Each wall is flat, endless, passes through zero and stands at right angles to its row. A trip goes straight from one point to another. Which walls does it cross, in order?
(in the rows, 128 means zero)

Walls:
(1): [96 94 91]
(2): [170 156  95]
(3): [187 152  79]
(4): [101 178  92]
(5): [129 142 151]
Trips:
[119 181 110] to [131 127  86] -> 5, 1
[164  87  62] to [150 121  91] -> 4
[ 74 131 140] to [122 178 129] -> 1, 2, 3
[157 146 144] to [175 132   7] -> 4, 5, 1
[107 179 124] to [107 136 119] -> 3, 1, 2, 5
[120 130  39] to [102 114 169] -> 2, 3, 4, 5, 1
[146 142 196] to [ 43  85 123] -> 1, 5, 4

Walls:
(1): [135 205  51 126  98 166 130 189 175]
(2): [ 93 141  30 162 145 134 161 113 186]
(3): [ 53 101 144 135 115 147 125 154 149]
(4): [211 124 130 150 129 228 131 141 174]
(5): [ 68  39 145 110  78 116 146 126 177]
(6): [ 95 153 126 172 115 119 125 247 111]
(7): [ 89 207 138 142  89 163 169 145  83]
(8): [142 214 134 126 148 111 158 171 132]
(9): [ 73 126 124  58 188 102 173 127 106]
(10): [100 141 138 134  92 123 123 140 178]
Trips:
[ 98  95  56 171 145 142 134  83 151] to [111  30 157 124 163  66  82 164 121] -> 4, 1, 9, 6, 2
[106 105 179 124  82 124  78  89  68] to [120  89 174 117 146  94 168 121 152] -> 7, 9, 10

Walls:
(1): [104 151 141 159 101 163  98  72 107  55 188 103 102 103 172 109 218 137]
(2): [175 155 145 109 124 137 139 177 137 122 139 112 112 120 125 142 142 156]
(3): [ 63 122 124 100 129 115 148  68 163  95 151 105 112 146  79  84 123 171]
(4): [133  82 125 135 137 144 143  97 105 162 148 142  93 135 113 168 145 121]
(5): [108 123 115 100 106  93  40 189 121 138 127 111  95 161 119 111  86 167]
(6): [133 141 166 204 110 145  38 119 133 111 154 152 163 160 124 103  44 145]
(7): [101  94 167 112 173 170 160 148 156 145 153 111 138 107  75 156 141 171]
(8): [108 105 107 166 127 145 133 100 158 106  93  79 101 154 121  82 151 119]
Trips:
[149 135 123 191  92 147 145 169 140 208 126 107 159  94 129 159 138 127] to [133 129 119  90  97 153 167 184 146 181 209 139  75 101 169 145 150  59] -> 6, 1
[151 101  71 155 140 148 154  76 127 203 132 105 109 127 142 112 129 177] to [130  90 101 151 137  61 131  75 164  83 118 117 139  88 154 154 129 158] -> 1, 7, 4
[154 158 182 159  87 114 140  80 110 182  65  96 120 139 149  99  94  76] to [ 81 164  85 111  82 136 123  92 156 111 103 131  69 122 143 114 102  95] -> 3, 1, 5, 6
[127 155 110 150 136  60 107 121 128 147  37 150 153 124 149 135  82 169] to [114 176  64  98  95 130  85 127 171  92 172 115 147 153  78 161 133 143] -> 3, 2, 1
[108 150 108 184 203 121  73 104 119 152 171 123  50 121 124 117  85  90] to [138 117  91 112 130 142 102  38  89 181 153 170 127  88 141 135 174  90] -> 3, 5, 8, 6

Walls:
(1): [104 150 135 159 110 151 121 115 134  91 110  80 153 141 145  91  80 144
 116  98 143 128 130  99 118  75 101 172 109 194 101 180 100 150 157 113
  82  82  42  97 145 111 193 135 124 126  89 100]
(2): [127 173 126  45 137 112 120 151 113 102 123  95 103 102 125 143 102  91
 169 150 199 209 128 153 111 143 103 123 138 131 193  54 163 145 129 133
 103 138 116 148 134 116  63 138 106 134 154 139]
(3): [ 92  96 163  90 104 113 184 111 165 134 127 198 152 140 108 133 169  84
  97 181 150  93  86 159 120 160 123 133 169 144 160  89 127 114  95  83
 136  89 144 135 171 106 143 100 117 102  86 213]
(4): [ 78 178 149  53 178 144 133 129 108 120  75  91 145 132  74 206 164  68
 168 133 128 119  74 113 139 150 149 157  92  96 119 169 131 123 162  82
  77 131 131 152  98 135 153 105 249 196 153 216]
(5): [113 143 108 148  88 127 164 145  59 219  80 126  72 149 113 158 112  82
 140 134  68 135 117  57 152 156 137  95 164 179  81 111  83 103 112  77
 142 146 156  81 127 179 112 214 168 115  86 119]
(6): [143 100  89 116 150 105 110 161  81 109  95  86 100 121 164 156 112 122
 115 179 154 129 198  73  50 136 129 129  34  72 148 116 134 162 160  87
 131 146 120 123 141  99 100 127 142 106 116 152]
(7): [130 115 109  75 181  53 176 167 141 140 132 118 172 147 136  85 172 108
 105 149 157 169 108  67 103 134 126  53 104 164 117 163 159 135 113 102
 152 113  90  97 149 124 163 106 188 137 138 118]
(8): [ 64 108 136 123 143 196  90 132 149 128 169 184 105 148 163 174  87 209
 115 118  70 108 153  86 143 138 101 102 145 111 114  96  95 131 136  61
 108  98 144  54 143 148 135 168 106 127  73 125]
(9): [104 162 143 116 140 188 188 117 128 175 142 119 132  57  93 173 104  32
  69 146 169 175 163 100 158 135 110  97 134 136 150 135 132 129 133  66
  93 114  71 149  94 161 140 153 137 124 143 127]
(10): [162  95 143 135 126  99 133 169 119 141 170 120 108  92 118  92 113 151
 150  94 104 185 116 131  76 117 119 160 132 111 138 157 181 130 134 166
 167 107  61  60 120 146 164 141  89 151 142 100]
(11): [132 133 148 117  98 232 150 133 137  76 105 162 129 143  81 112 110 115
 191  92 141  94 111 115 158 146 202 207 147 107 125 110 154 112  82 184
 126 130 169 123 142 110 103 142 126 128 111 154]
(12): [ 74 104 169  95 120 142 114 190 125 138 104 125 122 116 180 148  98 163
 124 117  83 127  34  73 100 149 168 173 124  95 163 155 133 175 135 153
 119 109 149 108 107  96 135 130 120 132 147  89]
Trips:
[132 140 113 115 122 124  99 120 184 112 106  67 147  99 142 149 126 146
 192 133 110 144 136 127 146 151 130 143 115  77 178 148 146 151 167 106
 173 124 143  99 130 125  72 117 114  95  66  68] to [136 107  80 176 119 123 155 231 128 149  64  83 167  79 103 192 167 152
 118 134 116 107 142 116 151 123 172 182  26  76 156 215 151  81  90 105
 104 136 109 142  90 133 165 123 168 112 106 122] -> 4, 8, 1, 2, 7, 9, 5
[117  97 138 143 184 120 119 108 116  96 130 138 129 110 113  95 156 121
  95 108 152  77  53  67 106 114 148 159 133  77 145 149  48 126 143 152
 145 193  81 137 186 110 126 110  78 143 134  89] to [113 101  97  61 112 123 139 140 121  91 160  87 156  85 154 141 149 102
 155  70 157 133 114  73 145  94 172  73  62 106 117  75  92 164 125 107
 143  89 199 132  84 138 121 193 113  92 104 130] -> 10, 8, 1, 2, 4, 5, 9

Walls:
(1): [154 143 143 132 112 169 125  84  93 121  94 138  79 146 102 146 148  85
 190 103 128 133 128 141 146 192 155  61 115 153 111  86 147 166 107 156
 155 101 170 126  99 125  69 137 157  78 148 119]
(2): [143 124 151 141 124 158 109 117 101 109  71 148 135  97  86 158 133 179
 209 154 205 179 106  86 120 170 148  91 139 119 132 131 155 185 159 201
 118 115  91 118 149 160 187  84 103 173 141 123]
(3): [101  92 152 114 187 107 165  94 151 111 111 129 114 178 110 163 179 109
 103 145 155 185 137 222 135 105 180 123  80 140 104 104 154  99 134  98
 159 150 106  86 148 136 131 150 213 101 157 148]
(4): [115 112 124 121 181 131 129 109 107 190 170 127 111 151 154 130 131  79
  77 173 122  59 102 168 145 107 167 119 112 133 137 166 136 192 119 125
  87 144 168  56 112 169 129 206  78 126 147 115]
(5): [ 69 156  72 158 100  95  95 171 183  75 126  93 175 137 125  97  74 182
 132 111 103 101  94 197 136 179 149  87 190  53  76 107  99 118 126 176
 176 204 129 147 137 144 202 165 140 130 127 189]
(6): [166 148 119 150 200 159  83 143  96 146 117  82 170 133  89  89 109 122
 122 145 180 148  97  85 121 128  93 130 113  69 162 140 119  76 140 158
  75 126  93 115 132 156 121 140 105  94 121 128]
(7): [ 40 163 108 110 149 124 121 151  98 102  50  53 150 122 109 115 109 125
  96 133 134  83 114 201 138 111 129 202  58  95 136  78 121 111 111 186
 104 202 135 140  67 145 152 141 157 148  91 174]
(8): [128 142 157 199 132 153 131 148 149 109 119  82  98 169 173 112 127 114
 145 113 176  68 160 186  96 103 150  88 154 187  73 115 115 180 112 123
  88 114 151 128 153 155 119 117  75 104 135 151]
(9): [167 123  95  32 176 119 142 175 123 114 148 123 134 140 174 113 115 123
 110 143  72 114 196 177 144 137  66 136  87 164 117 109 128 193  74  93
 133 124 119  82 101  49 107 151 144 133 131 100]
(10): [139 133 140 169 151 147  71 174 118 128 114 101 143 118 110 122  98 160
 135  91 169 203 127 145 141 114  64 178 106 116 130 115  42 145  41 155
 179 124 173 154  98  73 163  95 146 110 144 113]
Trips:
[155 118 211 176 137 205 142 140 165 201 159  95 122  95  87 125 213 131
 143 203 132 144 167 189 163 148 143  56  91 133 117  92  96 100 126 111
 149 136 119 201 111 104 127 202 115 133  94 165] to [133 116 134 119 144 128  74  82 144  89 121 155 125 126 175 132  90 135
 180 180  48 156 223  71 183 179 123 165  42 125 180 186 103 138  91 103
  65  87 117 104 143  56 167 222  83  70 102 124] -> 9, 8, 3, 1
[146 116 196  79 126 169 117  70 139 104 153 140 114 106 131 116  71 167
 145 123 164 101 128 144  98 145 153 110  82 133 108 120  60 107 155 122
 116  96  93  74 175 152 118 111 156 118  73  93] to [136 137 150 116 175 131 176 122 115  49 136 233  65 136 116  91 137 101
 173 112 124 144 103 148 186 184 100 189  80 195 210 142  67 160  80  91
 146  90 136 119 151 104 111 117 122 147 122 142] -> 9, 6, 10, 8, 2

Walls:
(1): [117 168 138 108 188  96 169 155  75  79 168 186 138 150 107  75  88 124
 156 145 116 121 108 148 131 176  98 131 129 122 120 153 144 134  96 159
 105 182 109 106 125 160 167  79 134 102  78 109]
(2): [196 151 137 129  83  49 152 105  90 103 135 173 167 179 204 153 127 199
 138  72 160  90 157 135 130  75 160  58 166 119 115 129 150 185 116 111
 104 129 115 212 101 160 110 149  76 127 171 109]
(3): [125  95 165 177 115 216 130 131 175 181 136 101 169 112 114 103  56 138
 111 159 126 166 206  91 162  99  91  75 109  17 125  76 118 189 151 121
  86 160 153  90 187 170  84 144 114 231 140 136]
(4): [170 110 166 120 163 193 141 112 144 132 128 131 155 162 172 144  44 143
 102  64 207 151 188 101  99 114  87 153 150 140 130 149 153 110 141  79
  91 179 116 101 104 194 130 209 134  89 104 132]
(5): [ 75 175 153  88  78 105  57  79 153 173  88  99  62 153  64 102 161  99
 172  94 201  68 167 129 127 150 142 150 133 164 213 106  83 178 111 129
 115 126 117 105 100 128  72 106 134 161 165 132]
(6): [105 117 127 152 144  92 139 140  88 135 156 102 133 131 129 134 163 132
  10 103 129  80 150 128  64 123 175  41 136  61 109 126 105  99 165  78
 202 180 165 156 123 180 122 111 143 119 180  93]
(7): [142 137  80 156 163 127 144 115 151 118 143  80 193 128  98  96  96 146
 137 129 131  77 145 164 113  40  88  47 134 151  92 158  84 131 125 136
  91 177 113 113 129 155 158 150 134 121 158  68]
(8): [147 108 134 165 139  95 119 116 116 120 112  57 100 141 145  81 165 188
 127  43  55 170 127 154 120 165  73 166  85 142 206  64 181  50 192  64
 196 101 168 192  76 116 103 119 131 169  97  79]
(9): [156  87 135 105  84 193 168 181  58 102 126 106 185  43 127 167  84 138
  68  63 129 181 122 137 185  71  52 106 127  98 147 135 160 104 125  68
 147  85  76 119  61 124 131 177 140  62 165 164]
(10): [118 138 181 130  80 110  94  98 143  85 109 115 126 114 112  74 151 150
 138 134 144 122 134 111  99 138  54 154 162 126  88  94 141  54 150  46
 129  53 121  99 166 126 130 132 133 101 124 126]
(11): [165  98 207  98 194  61 138 161 194 182  28 154 113 116  86 108  91 123
 134 177  28 197  98 166 105 124 136  46  64 146 160 104 117 125  84 184
  88 187 159 127 134 112 126  94 114 120 160 164]
Trips:
[175 161  85  76  62 173 143 118  53 147  57 113 104 171 187 157 185 146
 124 188 134 154  75  92 168 107  80 146  62 116 136 113 116 138 116 160
 135 143 107 163 146 159 154 129 114 142  51 190] to [192  17 150 165 118 136 129  81  99 164 162  96 127 179 135  62 148 142
 184  77 165 105 122 179  97  87  76 161 104 144 130 124 140 118  38 103
  51 117  50 177 162 228 147 136  54 148 144 123] -> 8, 4, 3, 10, 7, 1, 5
[147 119 148 171  92  97 114  69 103 136  80 157 139 136 118  84 112 118
  98 173 161 113 173  66 127 168 147  88 115 134 164  77 137 117 145 247
  81 149 112 124 188 168 169  90 106 105 125 182] to [100 165 110  98 156 148  78  87 154 150 135 119  60 195 158  15 102 131
 132 128 167 132 144 126  67 126  64  69 120  91 177 141 123 154 151 148
 142 115 150 118 224 108 156 114 158  78 138  80] -> 10, 7, 2, 6, 4, 8
[196 125 116 166 124 171 160 135 118 203 124 103 130  89 146 147  75 140
 161 127 118 162 107 110  95 125  68  80 127 162  93 113 165 191 109  86
 123 148 158 103 173 115 113 194 156  99 133  92] to [135 175  94 148 249 176 134 173 118 171 170 116 125 114 114 128 128 155
 132 119 124 115 120 129 111 189 120 176 137 150 116  65 173  55 166 211
 103 150 160 150 190 200 139 220 122 139 118  43] -> 2, 8, 1, 9, 11, 6
[163 130 111  89  98 136  97 116 181 170 105 154 143 184 135 174 132 158
 192 153 140 153 156 113 121 124 127 133  74 131  91 100 111 101 150 134
 122 114 106 108 155  49  64 104 193 165 136 145] to [148  51  77 187 133 145  84 132  80 128 103 133  45 136 142 145 161  79
 171 124  87 165 126 189 144 138  80 129 157 131 146 177  86  68  72 157
 168  96 115 159  89 124  75 117 125 165 146  96] -> 8, 3, 10, 9
[ 88 135 174 115 129 166 141  60 120  95 165 107 196 121 147 125 165 218
 118 122 147  84  66 137  80  96 139 112  82  93 137 112 217 136 117 157
  65 127 150 149  78 163 130  73 124  94 181  98] to [132 130 164 142 161  80 108 119 208 140  49 111 158  34 115 124 162 160
 125 140 156 149 150 102 112 112  71 149  79  99  74 104 177 129 103 128
 135 119 113 158 183  93 132 123 149 172 150  99] -> 3, 11, 4, 1, 9, 6, 2

Walls:
(1): [ 65  88 120 192 142 220 121  72 150  62  90  58 113 129  88 101  82 181
  81 130 156 161 121 121 140 171 122  75 134 132  71  95  58 189  86 125
 122  98 200 135 170  68 156 147 199 200  92 123]
(2): [115 158 128 104 166 130 169  45 198 103  37 138  51 146 170 173 135 107
 124 112 112 119 132 109  55 105 150 147 103 169 138  95 161  92 141 125
 134  70 128 103 115 145 151   8 144 103 104 126]
(3): [103  97  72 130  91 127 132 143  99 111  87 155 110  70 158 112 171 128
  98 181  93  93 127 106 130 149 120 105 150 109 128 182 175 108 149  93
 182  72 143 103 123 110 157 131 179 232 128 184]
(4): [129 189 129 124 159  87 117 133  78 193  95 159 100 130 112 159 102  82
  93 100  91  96 155 134  81 161 139 105  55 174 126 141 115 117 112 139
 116 135 111 119 163 124  74  66 206 192 147 139]
(5): [181 201 128 215 139 158 180 158 179 151  96 107 108  55 149 118 173 103
 174 145 107 161 167 132 121 172 160 154  63 168 118  92  58 101 110  95
  49  79 171 149 162  97  35 107  93 142 107  90]
(6): [ 74 170  55 156 150 217 168 136 124  54 210  97  73 203 143  84  81  95
 103 175 112 213  94 192 111 178 202  85 161 171 128 204 103  64 133 111
 238  63  80 101 139 191 107 189 214 190 193 130]
(7): [113 102 132 133 151 140 118 131 178  56 201 119 111 106 159 152 165  48
 166  28 189 102 181 211 123 121 226 110 109 124 169 102  86 150 101 103
 145 106 161 164  90 123 173 133 144 158  97 109]
(8): [117 113 187 156  78 123  83  78 130 161 118 142 113 132  98 102  26 145
 117  98 132 196 154 148 134 110 110 198 157  74  93 112 120 119  11 115
 142 123 182  81 137 144 137  96 131 141 169 143]
(9): [187 206 122  96  54 115 171 135  91 121  94 173 122 188 149 167 180 142
  99  98 140 168 125 145 219  36 129 120 208 148  82 122 139 143 137 195
 120  93 208 115 118 126  88  98  46 122 184  81]
Trips:
[133 128 124 126 179 107 129 183  95  95 133 156 126 115 158 166 182  89
 139 116 194 119 114  85 109 136 174  81  53  56 165 228 103 150 167 151
  76  93  78 116 132  71 154 175  87 129  92 153] to [132 120  92  96 128 114  67 126  55 180 115 135 183 221 195 132  93 119
  93 153 130  95 122  35 138  62 141  65 116  51 138 140 131 146 101 100
 138  92 187  85 110 165  95 112 153  82 100  83] -> 5, 9, 7, 8
[100 112  88 164 142 157 125  88 155 195 121 226 195 116 190 124 146 149
 121 103  91  91 207 146 130 103 120 181 151 145 141 162 122  66 120 228
 172 138 198 122 152 163  64  94 111 192 146 129] to [138 156 122 168 128 166 139  72 115  89 107  98  84 128 133 165 105 108
 186 223  38 136 140  97 206  89 122 164 114 136  85 204 110 153 106 102
 117 124 178  93 101  43  98 144 130 140 101 127] -> 6, 1, 4
[134 170 112 131 108  84  68 147 124 137 169 134 184 115  41 125 178  71
 166 162 118 145 240  77 123 105 128 121 156  78 175  91 160 150 148 104
 106 126 113 100  99  92 132 164 142  46 171 189] to [118 110 143  97  98 166 109 112 133 131 125 158 123 136  58  91  99 113
 114 147  98 150 134 129 129 168  87 180 156 190 132 151  98  32 132   7
 141 159 135 177  66  84 154  87 129  99 185 103] -> 8, 6, 3, 2

Walls:
(1): [150 119 153 187 167 104 166 150 129  93 108  63 148 118 120  80 180 136
 180 160 132 106  64 105 186 166 141 141  25  60 147 135 208  65 149 166
 135  99 104 129 118 151 108 113 162 129 149 135]
(2): [ 95 106 106 194  93 111 152 147 134 109 104 149 105 161  89 127  70  80
 100 147  93 144  21 149 146 102 144 130 170 100 143 107 152 115 128 142
 155 190  76  96 120 195 142 222 127 165 143 204]
(3): [116 227 115 117 176  82 169  77 134  95 102  70 119 162 165  91 148  36
 175 127 158 147 148  52 134 118 208  83 139 118 156 117 137 137 152 136
 126 182 158 131 165 139 119 100 146 117 103 104]
(4): [149 216 132 119  55  95 116 144 106  77 151 135  89 113 207 146 163 134
  72 164 124 112 160  97  69 139 122 150 125 144 156 139  87 148 147  94
  72 110  74  69 108 155 122 147  98 112 118 143]
(5): [126 153 150  84 149 185 143 176 180 118 132  87 108 112  80 102 144  59
 198  88 170 121 138  95 140 159 169 124 124  97 161 157 150  70 136 151
 113  82 103  90 157 154 143 148 128 149 149 108]
(6): [115 106  72 141 181 116 149 169  83  85 121 130 142  13 167 133 131 108
  36  43  98 111 100 146  65 134 111 121  56 113  71 114 197 181 138 125
 100  85 155 124 202 122 138 128 157  71 194 180]
(7): [165 140 128  59 103 150 157  26  90  73  98 163 101 123 152 107 191 102
 131 133 127 110 168 135  81 183 134 196 140 115 118  70 164 119 117 158
 128  83  85 105  72 104 102 140 153 114 103  70]
(8): [159  99 151 119 108 159 128 128 100 153 121 135 104 186 173 140  67 158
 153 150 150 169  56  97 127  94  77 117 166  75 176 158 123  82 123 129
  98 123  97 130 135 140 166 135 132 113 130 192]
Trips:
[147 143 179 117 121 137  37  56 143 130 101 124 153 145 225 138 115  72
  86  84 166 104 163  67 125 138  86 162 126 181 119 129 179 131 116 137
 164 143 130 154 214 102 139  81 131  43 173 137] to [196 120 122 143 119 105 177 117  99 132 105 131 104 111 144  94  92 108
 165  78  92 180 114 103 167 144 142 160 124 107 185 194 178  75 129 191
 108  68 138 101 155  87 128 132 119 163 127 125] -> 5, 1, 4, 2
[174 144 165 105 178 178 132 110 116 147  92 138 175  73 164 168 191 133
 139  81 119 182  92 112  70  96 140 132 172 122 177 172 155 123 100  66
  57 121  80  90 107 138 171 104 147 140 106 100] to [154 180 113 100 104 213 101 140  84 107 147 134 152 129 146 153  79 141
 153 133  86  55  89 100  43 142 137 116 117 139  67 131 108 159 117 125
 169 132 187  94  90  83  58  85 133 162 134 188] -> 3, 5, 8
[ 78  71 129  94 110 147 171 128 123 159 169 135 141  98 154 157 147 157
 118 120 160  66  45 115 176 121 109 143 103  78 154 167 174 127 132  95
  67 131 136 169 183  99 156 201 103 134 144 137] to [155 135 170 230 126 118 111 141 131  84 174 116 133 105 143 181  94 146
 134 158 117 202 102 163 205 149 157  78 146 124 100  57 117  89  64  80
 161  86 117 109 118 160 129 145 139 152  93 180] -> 5, 6
[173  96  90 130  89 125 156 166 215 159 158 145  64  48 105  97 117 126
 136  98 138 160 112 129 179 160 100 155 152 162 127 149 110 193  91 130
 142 151 125 141  81 121  20  23 228  98 118 106] to [123 161  89 113 116 185 121 104  69 190 139 122 179 164 152 163 123 104
  81 149  85 123 149  35 153 178 143 138  87 168 124  85 103 145 123 145
 151 135  75 136 104 138 124 129 138  80  91 142] -> 4, 3
